Rows are points. Each copy is the shape, with its points in the same order, turned, moved and blurred by noise. Say if it was mirrored as well.
In the rows, zero is written as 128.

Shape:
[[124 128]
 [180 149]
 [ 82 158]
 [148  90]
 [124  94]]
Copy 1:
[[127 138]
 [177 111]
 [115 187]
 [117  92]
 [103 111]]
Copy 1 is: only turned
Copy 2, 5 rows:
[[103 141]
 [ 58  96]
 [ 96 188]
 [123  99]
 [144 125]]
Copy 2 is: mirrored
Copy 3:
[[136 123]
 [182  98]
 [ 90 112]
 [169 155]
 [140 156]]
Copy 3 is: mirrored
Copy 4, 5 rows:
[[119 144]
 [174 123]
 [112 195]
 [111 102]
 [ 98 119]]
Copy 4 is: only turned

Shape (9 x 3):
[[142 148 106]
 [142 156 126]
 [148 155 117]
 [150 131 106]
 [ 83 160 232]
 [147 111 117]
 [153  90 122]
 [ 74 150 143]
 [101 162 119]]
Copy 1 (9 x 3):
[[155 142 115]
 [147 127 112]
 [158 136 114]
 [152 156 106]
 [ 89  42 176]
 [118 153  95]
 [ 96 158  83]
 [131 127 174]
 [144 142 158]]
Copy 1 is: only turned
Copy 2:
[[107 115 114]
 [114 132 110]
 [121 127 104]
 [125 102 112]
 [182 222 167]
 [136  97 122]
 [155  86 136]
 [108 163 175]
 [ 92 147 144]]
Copy 2 is: only turned
Copy 3 (9 x 3):
[[131 126 100]
 [139 108 104]
 [140 116  99]
 [141 140  91]
 [177  79 216]
 [157 158 101]
 [167 170 100]
 [113 116 171]
 [111 113 134]]
Copy 3 is: mirrored

Shape:
[[ 86 120 112 145]
 [139 121 102 133]
 [127 131 121  92]
 [123 130 125  64]
 [120 203 147 129]
 [135 118 143 137]
 [185 129 114 169]
 [107  42 109 175]]
Copy 1:
[[142 181 126 142]
 [127 138 114 117]
 [164 123 138 136]
 [182 101 145 151]
 [107 131 196 156]
 [114 131 118 141]
 [ 80 133 114  81]
 [125 194  36 125]]
Copy 1 is: mirrored
Copy 2:
[[116 153 126 175]
 [121 107 121 143]
 [121 135  82 123]
 [119 139  65 117]
 [182 160 132 111]
 [103 137 137 128]
 [122  81 164 120]
 [ 44 123 153 194]]
Copy 2 is: only turned
Copy 3:
[[121 168 113 111]
 [132 115 117 132]
 [ 90 115 130 134]
 [ 65 105 135 136]
 [112 153 102 201]
 [134 129 150 137]
 [181 105 133 144]
 [164 162 161  56]]
Copy 3 is: mirrored

Shape, 10 rows:
[[117  50 132  53 144 104]
 [116 172 117 153 111 113]
 [143 150 173 155 115 122]
 [108 196 175 143 133 106]
 [133 124 104 154 124 173]
 [113 122 139 132 136 128]
 [158 155  67 123 146 108]
 [144 140 159 142 123 139]
 [154 139  70 114 102 171]
 [134 173 127 111 202 179]]
Copy 1 (10 x 6):
[[ 84 165 203  56 141 106]
 [135 124 122 186 125 137]
 [168  95 114 130 148 144]
 [185 131 103 165 167 120]
 [100 123 105 129  99 169]
 [118 140 126 121 139 146]
 [ 70 119 112 167 123  87]
 [139 110 110 123 134 143]
 [ 92 124 122 127  51 123]
 [109 169  49 114 130 112]]
Copy 1 is: only turned
Copy 2, 10 rows:
[[ 94 155  82 176 163  35]
 [112 138 165  94 111 143]
 [123 128 155 160  99 149]
 [105 172 184 143  90 149]
 [151 130  97 102 118 138]
 [115 146 115 140 111 122]
 [104 140 133  93 193 143]
 [143 133 139 155 110 138]
 [168 128 119  79 166 115]
 [163 221 106 131 148 171]]
Copy 2 is: mirrored

Shape, 14 rows:
[[140 140 141 118 124 175  95 154]
 [110 122  72 171  89 111 166 167]
 [160 155 142 185  91 157 121 106]
 [152 143  91 103 160  95  91  80]
 [133  89 158 115 170 117  91  81]
 [167 112 124 154 109 117  92 169]
 [103  94 142 102  94 140  97 123]
 [118  69 120 152 103 108 158  99]
 [128 134 163 141 179 143 119  93]
 [141 159  85 102 120 119 170 107]
 [109  71 129 114 171 162 157 100]
 [190 147 115 163 170 183 102 101]
 [145 147 128 157 183 113 143 145]
 [179 135 143 141  97 137 162 135]]
Copy 1 (14 x 8):
[[ 95 107  96 154 147 131 103 133]
 [113 128 150  54 117 101 166 138]
 [121 145 139 120 159 189 128 106]
 [144 159 137 137  83 110  43 109]
 [126 146 139 196  60 144  81 143]
 [ 75 118 113  98  97 156 101 136]
 [101  95 162 164 117 124 102 173]
 [108 150 195 131  76 129 153 144]
 [152 151 108 184  96 149 114 119]
 [139 137 158 116 122  76 113  76]
 [114 157 141 196  85  88 148 147]
 [102 196  84 159 139 151  94  95]
 [145 143  82 122  78 127 132  98]
 [ 89 116 146 128 122 149 141  72]]
Copy 1 is: only turned
Copy 2:
[[121 107 168 122 107 163  99 105]
 [115  99  65 121  45 131 149 157]
 [150 114 183  94  70 108 134 151]
 [120 118 115  65 179 105 155 110]
 [ 95 169 169 116 163 133 177 112]
 [ 78 103 146 102  70 120 136  96]
 [ 86 168 142 104 110 168 117 134]
 [ 90 150 120 117  88 138 186 177]
 [145 144 175 137 152 120 160 119]
 [125  85 100 101 144 119 132 179]
 [116 141 138 150 153 186 188 153]
 [160  72 199  95 127 133 171 108]
 [135  99 128 156 126  99 163 108]
 [ 97  84 165 128  90 112 133 173]]
Copy 2 is: only turned

Shape, 13 rows:
[[155 148 153  91 153 164 143 127 101]
 [123 165 154 146 114 120 131 124 107]
 [138 104 150 140 111 111 142 116 100]
 [155 115 130 149 177 118  88 123 101]
 [115 108 113 125 118 106 154  92 129]
 [124 115  88   7 104 164  63 115 221]
 [118 136  87 133 128 120 121  79 142]
 [177 150 139 113 140  71 132 112 101]
 [137 100 102 151 115 160 145  96 108]
 [125 117  53 150 107 156 136 120 104]
 [186 134 145 106 129 131 147 128 201]
 [135  99 135 146 103 163 144  54 121]
 [119 103 107 154 175 134 139 116 102]]
Copy 1:
[[ 91 132 134 120 117 123  83 138 177]
 [123 144  95 138  94 147 116 133 123]
 [116 173 112 116 136 172 118 120 131]
 [143 138 168  76  88 150 107 107 140]
 [123 153 133 144 143 172 162 111 138]
 [124  27 219 171 212 151 118 180 127]
 [151 110 141 148 134 158 156  99 146]
 [ 81 136 139 124  90 172 107  73 121]
 [157 155 114 112 160 148 126 107 168]
 [180 149 122 134 172 111 133  88 144]
 [ 67  69 122  93 155 155 139 140 137]
 [154 146 103 124 161 199 128 127 186]
 [149 166 153  97 114 133 152 109 164]]
Copy 1 is: only turned
Copy 2, 13 rows:
[[145 170 143 100 114 102  86  84 135]
 [130 155 127 159 116 159 114 120 128]
 [113 127  93 139 111 139 121  87 151]
 [120 109 128  87  77 158  90  93 123]
 [ 80 138  89 122 125 119 140 123 136]
 [142  72 126  85 166  11 128 148  38]
 [ 89 115 106 102 130 129 124 164 121]
 [ 72 136 131 138 108 137  62  90 119]
 [125 117  87 103 116 119 126 135 180]
 [131 116  85 119  85 104 123 173 168]
 [ 95 105 188 127 148  75 133  90 129]
 [122 122  79 101 170 132 130 117 183]
 [104 136 110  79  74 143 132 117 157]]
Copy 2 is: mirrored
Copy 3 (13 x 9):
[[145 114 111 131 114 182 130 127 135]
 [ 93 147 133 158 150 142 113 123 126]
 [142 137 117 150 164 109 132 114 135]
 [160 169 153 166 104 134 160 117 165]
 [162 170 109 138 155 109 124 132  94]
 [153 184  11 108  29 101 137 212  97]
 [156 199 120 154 120 114 100 153 103]
 [145 172 102 173 163 165 152 128 144]
 [176 127 138 145 136  98  87 143 121]
 [170 126 157 183 123  96  97 178  85]
 [143 173  94  77 135 152 135 196 157]
 [169 148 117 124 137  99  63 121 133]
 [179 150 169 147 117 127 131 122 104]]
Copy 3 is: only turned

Shape:
[[122 109 175  83 156  85 143 141 121 107  89]
 [ 72 164 156 154  67 101 159 158 125 176 163]
 [123  86 124 130  99 132 137 137 183  87 174]
 [149  76 109 100 102 112 155 106 112 144 141]
 [ 81  92 107  81  68 108 113 160  96 135 170]
 [ 96 118 154 137 166 157 115  95  96 152 108]
 [164 134 139  85 124  95 102  65 132 108 119]
 [168  75 124 145 111 106 157 124 157 177 145]
 [163 145 116 126  73 138 100 156 100  98  93]
 [ 89 150 130 113 142 111 178 109 171 118  91]
 [148  70 127  60 151 122  92 102 170 111  87]
 [ 84 166  98 110 137 128 167 158  96 101 135]
 [145 129 173  93  90 106  93  70  93 174 142]
 [120 109 142 129  91 167 135  76 137 164 159]
 [128 118 105 146 137 151  91 126 131 165 140]
 [144 147 145  66 140 134 136 161 176 163 108]]
Copy 1, 16 rows:
[[141 114  87  76 152 163  70  88 128 120 127]
 [ 81 105 173  94  90 140 153 145  79 138  93]
 [140  83 176 164 182 141 118 111 124 108 123]
 [114 113 113 163 109 128  97  99 134  80 145]
 [ 97 125 140 115 154 109 141 135  74  57 148]
 [175 160  73 117 123 103 127 104 116 149 108]
 [151 105 119 139 119 121  81  31 111 148 186]
 [137  89 137 175  89 142  70 144 142 109 134]
 [ 73 132 105 135 156 142 139 103 127 154 195]
 [153 123 150  80 128 147 101  74 167 138 103]
 [181 146 125 141 172 134  48  81 139 112 187]
 [129 118 115  74 146 142 181  93 151 100 128]
 [133 120 107 150  86 118  93  73  47 140 157]
 [148 148 149 188 105 126 130  95  94 117 102]
 [168 138 123 146 122 104 136 141 129 133 152]
 [177 154 149  98 115 201  99 118 124 131 168]]
Copy 1 is: mirrored
Copy 2:
[[120  80 110  90  95 128 108  98 101 151 168]
 [157 181 178 119  78 156 101 188 135 127 205]
 [124 135 132  63 106 166 162 170 167 138 106]
 [105 119 115 131  93 162 189 130 132 104 149]
 [131 140 137 104  40 159 131 168 110  61 127]
 [148 133 165 122 139  78 152 100  93 122 152]
 [ 74 138  86 139 116 113 132 107 118 151 116]
 [132 145 131 120 110 192 205 135 118 148 168]
 [159 172  74 106 101 135 113  91 168  95 143]
 [152  88 115 123 119 101 135 168 144 172 170]
 [121  99  59  89 102 110 179 112  85 146  96]
 [173  91 144 132 116 133  92 154 164  88 144]
 [ 66 187 123 148 105 118 133 118  79 117 157]
 [109 177 147 114 138 116 186 164 122 104 152]
 [177 167 139 128 130 135 166 126 107 121 111]
 [160 117  68  92 143 154 129 162  79 138 169]]
Copy 2 is: only turned
